Rows are points. A path goes straight from each point to the next, and from the last back to the first. The post is the endless flat space through its rows: a point in 2 columns, a line in 3, a plane in 4, and so on, so that a path can go around it. Count how often the path circles the post. Going back the other way cancels.
In the rows, zero is written as 128.

Post:
[[152 133 100]
 [ 82 117 143]]
Path (33 x 3):
[[ 45  98 210]
 [ 77 122 165]
 [ 58 162 166]
 [159 151  79]
 [ 74 116 126]
 [ 57 131 149]
 [138 164 103]
 [131 147  66]
 [ 86  86 108]
 [108  72 112]
 [ 30  98 113]
 [131 174  84]
 [ 92 160 141]
 [132 124 155]
 [ 50  70 181]
 [113  77 103]
 [117  56 103]
 [ 87  63 113]
 [120 136  70]
 [151 106  51]
 [ 76  86 152]
 [132 111 162]
 [ 79  81 154]
 [131  94  71]
 [131 139  92]
 [118 179 117]
 [ 40 120 154]
 [ 75  97 119]
 [ 67  69 155]
 [ 93  59 116]
 [ 33 102 132]
 [178 180  72]
 [ 84 160 167]]
Times around: 1

Post (3 x 4):
[[ 96 169 134 100]
 [122  44 127 146]
 [154 109 119 145]]
Path, 28 rows:
[[ 95  56 181 123]
 [173  92 127  75]
 [223  65  48 159]
 [161  90  92 151]
 [143  57 107 111]
 [124 118 136 109]
 [ 59 118 167 125]
 [126 101 126 168]
 [142 113 100 136]
 [172 136 101 123]
 [116 158  69 108]
 [ 90 199 135 112]
 [176  48 131 188]
 [142  82 150 167]
 [  8 114 180 141]
 [ 90 152 114 105]
 [115 122 117 105]
 [187  57 114 130]
 [133  50  79 115]
 [152  41 118  80]
 [145  84 102  90]
 [ 72 106  91 134]
 [226 125  81 170]
 [ 47 107 130  23]
 [125 135 148  99]
 [216  91 106  99]
 [ 59  72 141  72]
 [122 150 160 107]]
Times around: 1

Post, 7 rows:
[[113 128 143 137 109 153 124  66]
 [110 155 119 114 132 149 147 155]
 [123  79 195  98 148  97  44 170]
 [110 150 139 138 122 118 192 105]
 [132 133 155 100 121 103 128 106]
 [180  97 121  92  79 193 117 163]
 [127 110 160  91 178 121 119 145]]
Path (27 x 8):
[[202 128 135 127  83  74 193 189]
 [137 142 140 134 158 157 133 149]
 [132  54 158 174 165 138  66 142]
 [147 136 104 114  68 122 165 115]
 [143 103 148 161 122 123 169 115]
 [145 101 158 117 123 156 105 196]
 [183 112 143  93  95 171  70 171]
 [194 141  92 121  51 169 154 101]
 [112 147 143 183 116 146 128 138]
 [150 111 195 116 121 110 131 195]
 [174 148 142 119 133 151 159 153]
 [110  91 177 140 183  51 122  68]
 [127 159 115  65 128  80 157 153]
 [ 70 208  75 101  76 145 125 107]
 [148  99 132  74 117 120 127 153]
 [170  94 173   7 125 105 136 145]
 [152 138 188  68  87 152  40 166]
 [122 208 114 123 107 114 206 182]
 [ 72 115 174 191 158  96 106  65]
 [137 104  86  88  87 180  90 123]
 [ 98 127 132 127  88 138  99 100]
 [ 89 144 124 116 147 122 112 165]
 [105  56 177  81 189 140 157 167]
 [126 129 164  77 186 192 163  96]
 [ 98 166 148 154 110 129 142 119]
 [172 101 114  89 122 161  95 200]
 [ 98  86 112 130 161 168  94 130]]
Times around: 2

Post (8 x 9):
[[135  88 187 124  73  98 126 110 109]
 [152 146  93 181  89 155 160 126 116]
 [105 175  90  82 122  97  91 131 125]
 [120 192  81 142 101 128 135 169 165]
 [102 102 122 115  73 140  79 140  92]
 [ 98  69 183 168 166 122 105 149  85]
 [133 120 109 131 178 132 131 168 104]
 [170 194 139 151 228 138 170 177 146]]
Path:
[[117 131 135 120 201 134  98 191  85]
 [137 188 104 171 103  86 130 110 152]
 [130 135  71  98 164 163  64 130 104]
 [ 97 118 152  83 189 149  81 127  51]
 [150 138  73  85 110 138 160 146 113]
 [114 130 187 171 134  88 128 124 184]
 [152  74  78 143  64  93 115 125 106]
 [107 127 192 224 211  89 139 132  81]
 [ 92  94 177 193 119 161  94 128  62]
 [121 111 231 167 115 104  95 164 120]
 [132 166  60 170   7 134 139 128 168]
 [132  90 147 158 156 139 176 217 164]
 [116 162 143 154 155 146 154 205 154]
 [147 161 108 104 106 179 157 179 150]
 [190 138 105 134 244 172 162 175 121]
 [131  95 148 144 216  86  79 152  91]
 [157 163  67  38 154 145 122 160  41]
 [ 66 243 178 154 163  42 160 141 191]
 [141 204 102  82 140  82 102 170 151]
 [147  89  50 113 107 120  78 160  83]
 [109  98 171 167 152  96 132 167 116]
 [ 78 150 125  72  86  82 100 142 129]
 [103 140 166 185 116 173 147 134  94]]
Times around: 0

Post:
[[124 101 100  95 170 155 138 111 186 114 122]
 [145  62 138 134 103 137 144 157 108 115 158]
 [119 110 131 116 141 138 175 191 138 155 128]
 [ 89 129 120 145 141 151 171 115 115  81 156]
 [136 137 159 111 141 116 108 123 166 145 165]
 [123 145  97 138 107 109 106 107 197 141 130]
 [142  74 163 155  99 100 115  99 133 160 132]
 [144 139  79 119 184 142 173 119 144  88 139]
 [165 102 152 102 115 127  98 111 169 114  90]
 [133 121 162 168 116 124  52 104 152 131 108]]
Path (29 x 11):
[[130 125 164 174 172 150  83  85 160  80 135]
 [132 123 115 126 160 134 165 148 185  93 141]
 [128  74  66 123 185 133  88 107 188  95 169]
 [152 148  70 144 152 116 133 144 107  90  79]
 [ 69  72 150  59 145 173 171  57 160 113 170]
 [172 171 141  73 135 153 167 164 174 157 107]
 [113 114 154 171  99 150  37  34 207  85 134]
 [137  45 132 122 149 118 101 131 187 131 153]
 [180  98  98 101 206 128 107 150 151 116  90]
 [166 125 132 104 148 112 180 195 118 162 111]
 [141 124  88 160  84 124 153  79 152 159 181]
 [145 133 132 151 179 164 114  74 177 112 197]
 [140 148 173 164 158 141 113 166 148 143 158]
 [158  97 114 198 113 115 157 170  90 105 114]
 [105  92 152 141  66  69 129  96 136 131 100]
 [135 102 103  89 112 121  70 100 178 134 152]
 [197 102 119 112 126 138 160 107 108 107 133]
 [157  85 112 132 183 190 117  65 190  85 141]
 [167 124 148  86 163 140 148 146 152  72 147]
 [ 82  43 118 206  73 106 117 184 119 159  85]
 [107 130  96 119 139  98 149 140 174 187 163]
 [ 84 101  76 180 124 167 179 131  90 144 126]
 [156 130 101  77 163 122 154  91 249 205 168]
 [140 116 113 123 159 129 127  71 217 144  65]
 [ 57 123 146 190 137  91 129  74 187 152 134]
 [215  94 112  93 102  80 132 176 128  93 152]
 [160 129 129 101  95 122 111 228 101 143 134]
 [ 52 119 154 203  97 140 177 151  90 166  89]
 [140 114 141 123 136 159 150 137 156 122 150]]
Times around: 5

Post (11 x 12):
[[194 178  68 109 137 101 149 127 130 106 145 113]
 [118 123 186 170 103  95  66 113  88 122 127  74]
 [ 50 163 143 136 156 118 185  90 143 171  82 176]
 [135 140 135 149 116  96 123 163 166 149 144 173]
 [157  77 176 147 140 117 173 136 151 131 127  97]
 [133 130 169 181 145 118 130 180 137 100 139 146]
 [ 95 163 137 141 101 136 120 116 129 164 111  82]
 [ 82 126  99  93  87 147 149 122  43  71  98 110]
 [181 162 114 155  81 130 127 115 163 175 187 137]
 [156 119 133 124 171 140 156 134 145 103 151 150]
 [124  99 184 108  67 149 153 153  68 149 132 115]]
Path:
[[ 76 107 152 168 131 137 153 141 105 134 126 140]
 [170 153 108 129 124 131 154 219 133 105 115 122]
 [145 174 213 158 140  76  98  95 155 177 134 118]
 [110 189 167 167 130 138 135 160 161 133 135  47]
 [ 92  75 192 161  97 151 158 124 170 202 165 147]
 [249 162 144 139 178  86  70 185 129 128 185 131]
 [177 178  87 111 135 135 104 165 134  94 122  88]
 [105 173 120 119 105 100 189  92 167 152 114 143]
 [138 132 187 157 178 118  78 135 156 126 170  81]
 [ 78 110 168 182  93  98  98 135 139 106 140  87]
 [150 122 153 159 130 149 175 193 126 122 163 184]
 [154  94 149 150  76 204 112 182  64 115 147  86]
 [ 34  82 180 126 133 121 139 120 135 110  58 160]
 [ 99 131 119 171 146 191 173 162 135  99 107 153]
 [105 119 155 147 134 159 119 118 140 135 116 117]
 [ 76 151 101 106 143 159 152 140 138  81 103 127]
 [103 135 140 116 160 125  94 103 140 130 137 113]
 [121  58 164 191  72 164 139 133 133 160 150  94]
 [175 103 161 131 144  97 133 129 159 160 135 186]
 [ 93 192  85 137  65 145 100 101 111  73 112  90]
 [121 180 177 139  80 104 193  82  76 174 147 133]
 [102 136 125  76 168 118 164 142 126 133 110 154]
 [145  87 121 125 110 113 140 120 177 105 157 118]
 [164 197 167 113 194 103 187 127 155 153 124 145]
 [104  81 176 127 119  66 124 119 100 134 124  93]]
Times around: 4

Post (17 x 18):
[[148 110 135  92 116 106 117 149 107 140 140 155 157 156 126 149 154 119]
 [170 123 180 120  79 129 144 137 118 131 118 124 118 151 104 151 122 139]
 [160  98 196  76 114 104 113 146 166 161 110 167 151 157 111 156  58 151]
 [ 86 150 121  97 165 241  51 136 184 121  72 127 104  96 140  59  64  54]
 [144  74 108 135 128 127 110  82  90 123 125 118 109 160 135 149 131 138]
 [139 110 148 138  85  84 166 129  99 167  94 143 106 140 128 136 150  94]
 [147 111 124 133 132 128 163 157  93 161  85  89  97 160 117 153 100 104]
 [138  86 136  96  86 128 164 155 136 135 100  96 125 151  95 116 106  86]
 [127 123 118 140  86 140 139 150 123 162  98  99 125 158 115 114 107 117]
 [179 159  67 198 137 176 138  77 156 111 167 108 133  60  76 126 104  77]
 [ 72  97 134  99 107 134 159 134  88 149 157 146  95 139 109 143 152 131]
 [143 116 156  95 117 135  94 114 154 168 154 110 139 132 129 137 129  92]
 [127 123 139 133  98 136 200 134  85 157 139 106 154 120 138 120 119 118]
 [121 101  76 116 114 233 157 165 142  88 115 155 103 151 188 207  83 138]
 [162 144 147 108 104  71 123 161 142 119 160 159 103 147 128 151 104 148]
 [176 122 167 198 129 147 186  75 131 100 107 188 141 249 131 146  98 128]
 [136 112 141  66 123 111 164 135 128 166 106 119 132 151 135 130 156 147]]
Path (24 x 18):
[[ 96  62 115  76 149 142 196  89 117 159 106  88  91 190  32 101 147 147]
 [155 104 196 146  75 147 127  85 156 113 173 134 164 110 104  86  59 148]
 [114 162 133  99 145 188 136 107 188 146 138 160 134 142 146 139 183 149]
 [201 108 195 125 106  89 174  83 114 126 115  86 140 205  72 122 173  43]
 [115 120 106 122 148  90 108  84  93 122 106 191  40 186 126 147 139 162]
 [182  88 182 146  57 113 196 102  98 123 174  99 156 153 112  93 100 117]
 [183 117 117  83 102 149 147 150 188 147  90 154 136 116 150 182 112  81]
 [138 179  94 115 108 164 127 166  84 146 162  95 111 139 108 104 150 133]
 [143 114  93 159 170 186 116 106 137 135 142 147 154 133 179  94  90 112]
 [123 103 201 124 124  55 125 223  91 142 149 100  81 201  87 156  64  94]
 [194 135 140 112 118 182 187 183 187 127 111 123 175  67 135 153  79 125]
 [168  90 154  73 126  79 145 159 104 146 215  61  91 168 144 130  88 183]
 [117  99 153  66 108 127 121 121  92 179 110 136 154 160 122 110 123 145]
 [103 101  78 192  46 105 220 136  66 147 149 105 101 130  85 154 128 109]
 [143 141 138 161 116 137 162 105 166 186 100 180 145 171 117 163  94 102]
 [137 101 172  72  91 101 152 156 100 139 114  94 109 138 148 177 119 183]
 [138  84 161 103  86 175 184  84 156 135 129  48 181 148 108 112 132 160]
 [101 143  64  77 168 152  98 167 190  88 116 142  81 136  80 117  53 123]
 [ 57 108 109  71 135 134 113 113 161 184 126 120  93 180  74  53 106  55]
 [188  58 168 155  53 114 115 103  86 183  90 128 180 186 169 128 118 109]
 [172 128  90 174  85 138 190 199  67 172  41  59  37 109 135 143 139  75]
 [120 121  62 138 112 131 156  93  70 152 103  74  74 202 123 113 182 136]
 [101 109 131  86  91 158 100 135 114 120 110  97 108 142 131 156  77 140]
 [234 170 164 140 110 127 100 155 104  93  78 123  88 147 148 194 106 129]]
Times around: 1

Post:
[[136  95 164 148 136 122 191 163 159  65 134 115 171 126 114 121 208 174]
 [ 99 141 133 194 147 136 150 153 111 122 159 164 100 151 109 119  79 117]
 [103 131 117  45 127 129  98  74 108 129 125 155 111 166 101 139 172 114]
 [ 61 161 140 125 153 112  94  88 137 118 173 147 114 152 124 174 144 140]
 [157 110 124 114 149  78 153 150 139  96 131 120 153 123 127 177 131 152]
 [106 102 153 233 135 106 209 168  76 118 130 146 164 119 110 140  82 189]
 [ 79 147 176 112  97  96 150 185 149 124  99 188 120 119 141 172 200 148]
 [135 105  90 145 164 122 175 125 107 163 181 147 148 173 143 107 146 138]
 [136 174  93  90 141 144 153 168 140 215 127 154 124 113  67 193 185  96]
 [ 75 157 154 117  82 114 143 111 171 112 120 148  87 141 119 159  98  73]
 [ 95 170 170 102 183 126 128 123 139 132 142 165 116 151 148 151 134 215]
 [176 120 135 135  90 125 104  81 111 133  92 134 164 129 131 106 104 124]
 [120 174 174 131 119  81 144 136 119 143 116 121 136 142 134  86 106 155]
 [134  92 103 143 106 138 154 163  61 140 123 137 153 115 175 143 147 117]
 [126  94  65 129 122 145 129 170 171 147 138 114 127 126 116 179 153 164]
 [152  51 141 124 151  65 132 140 132 134 104 100 144  95 169 135  97 134]
 [109 155 116 137 116  84 152  94 103 101  89 158 108  93 136  95 203  38]]
Path:
[[140 180 216  90  52  57 140  81 128  50  79 157  82 113 138 122 109  61]
 [ 98 131 103 142 148 133 169 166 165 111 147 160  90  96 158 137 144 131]
 [ 73 180 103 125 141  83 105 110  74  96 122 135 105 107 132 124 145  93]
 [163  63 137  99 143  84 193 122 181 118 137 139 174 182 165 145 101 153]
 [152 122 160 108  96 132 169 166 149 157  79 132 154 191 145  95 152 223]
 [ 61 141  59 157  88 106 165 128 135 133 152 152  50 155 147 173 188 119]
 [101 127  90 102 114 156 159 128  89 131 135 152  96  95 119 156 154 139]
 [ 80 192 106  72 105 145  88  83 131 105 132 183  99 123  62 135 189 114]
 [153 145 168  98 108 116 147 151 193 186  91 115 216  94 100 168 124 170]
 [105 126  57 146 162 104 139 109 107 139  88 177  84 126 108 169  92  48]
 [117 135 115 160 127 125 157 192  62 132 157 125 116 145 147 194 191  79]
 [127 190  92 158  87 172 151 140 121 139  82 154  89  90  90 110 198  85]
 [145 152  99  93 139 126 191 137 137 143 157 102 145 102 116 153 193  52]
 [134 183 168  86  86 188 155 154 150 170 125 190 144 170 135 117 145 140]
 [115 119  91 136  77 137  80  87 125  97 120 143 176 129 134 219 104  98]
 [143  68  87 223 152 144 184 170 122 129 133 160 158 173  58 169 153 186]
 [117 184 105 173 179 146 157 144 120 155 170  99 108 145  91 130 146 134]
 [150  90 156 172 125 195 135 199 123 148 102 158 145 164  90 126 126 187]
 [156 158 186 136 139  52 176 135 117 149 138 171 158 142 151 181  95 161]
 [105  55 189 105 100 101 229 148 168 155 115 216  99 132  85 147 161 120]
 [161 110  53 166 195  61 234 164 119  68 159 168 140  99 194 136 121 199]
 [114  73 185 174 151  91 235 203  86 101 104 181 200 105 151  66 181 164]
 [116 194 112 161 119 135  99  18 155  83 110 131 130 165 121 158 109 127]
 [146 205 154 144 182 118 145  86 111 150  95 212  55 143 114 151 124  83]
 [152  65 132  88  96 139 158 157 141 159 114 129 141 145 145 159 120 171]
 [133  64 147  91 109  93 124 181 175 121 137  93 161 121  88 144 155 196]
 [100 188 111 197 169  66 150 106 112 103 152 120 169  77 136 143  99 144]
 [173 137 172 169 148  89 204 202 140 173  86 186 193 120 148 105 160 116]
 [ 65 142 206 103 115 105 210 200 138 153  59 159 102 160  93 156 132 185]
 [134 156  90 129 135  83 198 111 138 134 114 150  49 138 118 122 158  80]
 [125  60  71   7 181 192  87 172 137 162 139 153  97 100  44 237 225 212]
 [105 115 103 214  98 153 184  93 103  72 137 105 160  89 103 134 108 125]]
Times around: 5
